Every row gives one point. Each copy is the shape, with its points in the same order, turned, moved and blurred by noise. Some copies are also mirrored. Which?
In the rows, zero is written as 128.

Shape (6 x 3):
[[ 77 151 216]
 [175 132 135]
 [129 214 142]
 [113 158  91]
 [131 158 111]
 [111 102  60]]
Copy 1 (6 x 3):
[[132 229  65]
 [108 109  98]
 [ 49 188 115]
 [108 158 165]
 [103 146 135]
 [151 123 187]]
Copy 1 is: only turned
Copy 2 (6 x 3):
[[ 78  64  86]
 [158 160  86]
 [187  69  74]
 [184 109 143]
 [175 117 113]
 [173 152 188]]
Copy 2 is: only turned
Copy 3 (6 x 3):
[[218 117 191]
 [ 97  85 155]
 [116 163 207]
 [108 160 131]
 [107 140 148]
 [103 140  66]]
Copy 3 is: mirrored
Copy 4 (6 x 3):
[[ 67  60 208]
 [114 102  95]
 [ 37 140 142]
 [109 166 147]
 [103 145 132]
 [173 170 144]]
Copy 4 is: mirrored

Shape (12 x 6):
[[116 179 155 146 157 143]
 [ 64 183 127 148 106  86]
 [ 81 140 237 118 158 105]
 [ 83  73 109 137  90  85]
 [194  89 108 171  63  97]
 [223 137 131 159 134 133]
 [150 119  77 210 161 103]
 [ 64 145 178  89 131 136]
 [169  78  83  47 155 132]
 [143 162 141 172 198  94]
 [106 207 171  98  84  75]
 [149  80 158 122 172 126]]
Copy 1 (12 x 6):
[[139  76 112 107 156 128]
 [182  88  83 164 107 156]
 [118  61 162 102 109 203]
 [124 144 119 205  80 121]
 [136 119 128 152  54  19]
 [143 104 155  82 124  24]
 [180 100 144 180 157  50]
 [105 110 102 114 115 195]
 [116 229 149  97 132  93]
 [185  82 168 120 161 108]
 [188  92  87  88  59 167]
 [102 131 191 123 128 106]]
Copy 1 is: only turned
Copy 2 (12 x 6):
[[ 82 137  88 120 108 113]
 [145 104  88  52  98  85]
 [ 49  50 144 127 105 110]
 [182 120 180 102 130  73]
 [203 168 156 119 190 166]
 [127 190 131 160 145 191]
 [131 224 154  78 134 123]
 [109  71 116 138  82  77]
 [184 169 181 210  54 119]
 [ 72 174 138  83  97 145]
 [150  56  80  82  92 151]
 [102 148 189 161 114 120]]
Copy 2 is: mirrored
Copy 3 (12 x 6):
[[128 193 138 124  91 154]
 [190 209  94 157 130 143]
 [172 166 196 198  92 181]
 [178 109  98 163 195 127]
 [127 127 145  90 201  56]
 [ 91 145 169  81 120  67]
 [175 115  99  76 103  62]
 [139 178 143 186 124 190]
 [ 50  84 112 188 131  95]
 [160 168 133 127  52  91]
 [136 245 135 190 151 128]
 [126 100 166 152 101 126]]
Copy 3 is: mirrored
Copy 4 (12 x 6):
[[166 151 115 136 199 148]
 [168 188  88  71 145 149]
 [110 152 132  68 244 152]
 [ 87 164 126  78  90 111]
 [ 86  92  82 149  65 142]
 [142  64 110 188 138 151]
 [151 147 155 167  77 190]
 [134 171 122  82 210  94]
 [144  80 181 139 117  37]
 [175 120 161 135 165 197]
 [172 130  52  46 185 138]
 [100 103 176 133 169 123]]
Copy 4 is: only turned
